Every row gives one point. The window is the flat piece filled in between its corners: a triangle in 3 columns, a solid with four corners in 4, and so on. A path goes straight from each point to the next, and from the last back to the first. List the points from which the path goes on through the window.

Window (3 x 3)
[[28,29,-33],
[-10,-63,36],
[-19,-50,-1]]
Path:
(1): [16,-27,-23]
(2): [-24,24,-12]
(3): [11,28,-12]
(4): [41,9,-53]
(5): [20,-43,1]
(6): [-32,-18,8]
(7): [-39,-29,33]
(8): [24,-91,10]
(9): [47,-9,-23]
(10): [-19,11,0]
(11): [-47,-25,16]
(12): [12,-70,31]
(13): [24,-59,-26]
(14): [-24,-5,10]
(15): [-13,39,-12]
(16): [61,-25,-13]
Through the window after points: 3, 5, 7, 9, 11, 13

Window (6 x 6)
[[-5,8,-23,34,6,-8],
[14,46,7,26,33,7],
[-2,50,-30,14,7,-57],
[63,1,21,-50,-9,39],
[-68,-17,23,50,31,-50],
[-46,-16,-34,-41,27,-28]]
Path:
(1): [65,-41,6,-14,24,-13]
(2): [-10,-38,-5,27,59,-63]
(3): [-62,55,-17,38,3,-30]
(4): [-6,65,-3,-29,-3,13]
(5): [38,-14,6,17,28,-3]
(6): [49,-3,19,23,51,-35]
(7): [-77,41,-4,25,3,9]
(8): [-39,21,1,2,-31,6]
(9): [-23,2,7,50,56,-52]
(10): [30,-8,-11,5,17,-24]
(11): [-39,41,-15,20,-16,35]
(12): [-13,59,-25,-12,0,19]
Through the window after points: 4, 6, 8, 10

Window (8 x 8)
[[1,-22,70,-5,34,16,63,39],
[-15,6,-9,13,3,-95,-15,-41],
[-42,-22,29,-56,0,-25,-6,3],
[27,-11,-42,27,12,78,-78,-57],
[20,48,45,-12,18,-1,-48,-17],
[46,4,-25,-17,37,-17,45,32],
[9,-9,49,-44,-25,11,92,31],
[43,-53,-13,-1,-23,15,-19,18]]
Path:
(1): [-5,-1,-16,0,-10,-25,-13,12]
(2): [-7,36,35,15,-12,7,16,85]
(3): [18,-12,37,-26,17,3,37,-2]
(4): [36,-45,-6,7,38,3,-18,-55]
(5): [16,22,-25,-24,-12,1,5,27]
(6): [-16,2,40,-13,17,20,39,38]
(7): [71,-39,52,1,47,-24,38,-8]
(8): [36,-14,37,-32,13,-12,32,-7]
(9): [-37,-41,25,37,13,49,26,86]
(10): [-36,17,9,16,18,4,-15,33]
(11): [34,-10,12,-45,-8,-8,19,-12]
(12): [27,-8,21,-53,17,7,-19,-45]
Through the window after points: 2, 6, 8

Window (9 x 9)
[[12,33,-48,-3,83,30,36,-23,-43],
[-12,-22,8,-27,44,-24,-19,78,-1],
[-4,-38,-3,29,38,15,4,2,17],
[-47,-7,-12,1,31,11,-39,34,-21],
[44,-58,-25,-3,16,-6,-60,-21,-15],
[4,-12,-16,55,-121,-82,-34,23,-25],
[-19,43,54,-1,57,-18,-44,46,-5],
[-36,25,31,-48,-60,-51,4,-23,-53],
[-11,-38,36,-13,17,-3,-7,24,-71]]
Path:
(1): [13,12,-34,9,11,24,-6,17,-27]
(2): [-4,-8,-5,-20,18,12,-1,16,-12]
(3): [-5,-22,9,12,90,-17,-36,5,-31]
(4): [-14,-26,-8,25,17,-53,-5,3,-54]
(5): [-5,-20,18,-45,-60,34,-23,27,-18]
(6): [7,16,7,-29,-1,-9,-13,26,-17]
(7): [-32,17,17,14,11,-28,-20,-9,-40]
(8): [-5,2,-10,0,53,-35,21,-27,-44]
Through the window after points: 8

Window (12 x 12)
[[-39,-8,-7,-47,-9,46,11,-8,78,22,20,-41],
[-75,6,20,3,73,31,10,-64,-1,19,38,30],
[29,11,29,13,6,-75,-1,55,-4,27,15,-32],
[-16,16,-7,45,27,7,10,-70,36,-20,61,-6],
[40,8,37,-3,8,-44,-35,21,-1,-32,-53,-35],
[2,51,-21,40,19,-47,-76,53,36,4,-6,-42],
[-45,13,-18,22,2,22,14,-61,22,44,-5,-61],
[23,30,-25,10,15,-65,5,46,22,1,-49,42],
[-35,-1,-36,-46,27,30,29,-44,-34,-8,43,-27],
[-27,-22,8,43,-3,32,25,36,-63,-10,28,68],
[8,76,38,-25,-37,-53,-2,41,-16,-21,-26,-9],
[-4,26,-14,10,53,86,9,-74,16,49,52,12]]
Path:
(1): [1,-42,-49,-17,-49,-7,-17,-64,30,30,19,23]
(2): [-8,-15,-28,-22,-31,-22,-59,-31,2,38,12,4]
(3): [-29,30,6,19,29,22,40,-4,7,4,19,-9]
(4): [-39,23,-17,15,38,13,34,-8,11,-9,17,-6]
(5): [-4,5,6,5,-3,3,-8,-21,-1,20,34,12]
(6): [-12,-66,5,-20,-39,14,-50,-46,-10,37,-16,-8]
(7): [-6,39,-2,-5,33,-2,12,10,16,-14,21,-13]
(8): [-27,55,41,7,67,20,40,23,1,-6,-7,-29]
Through the window after points: none
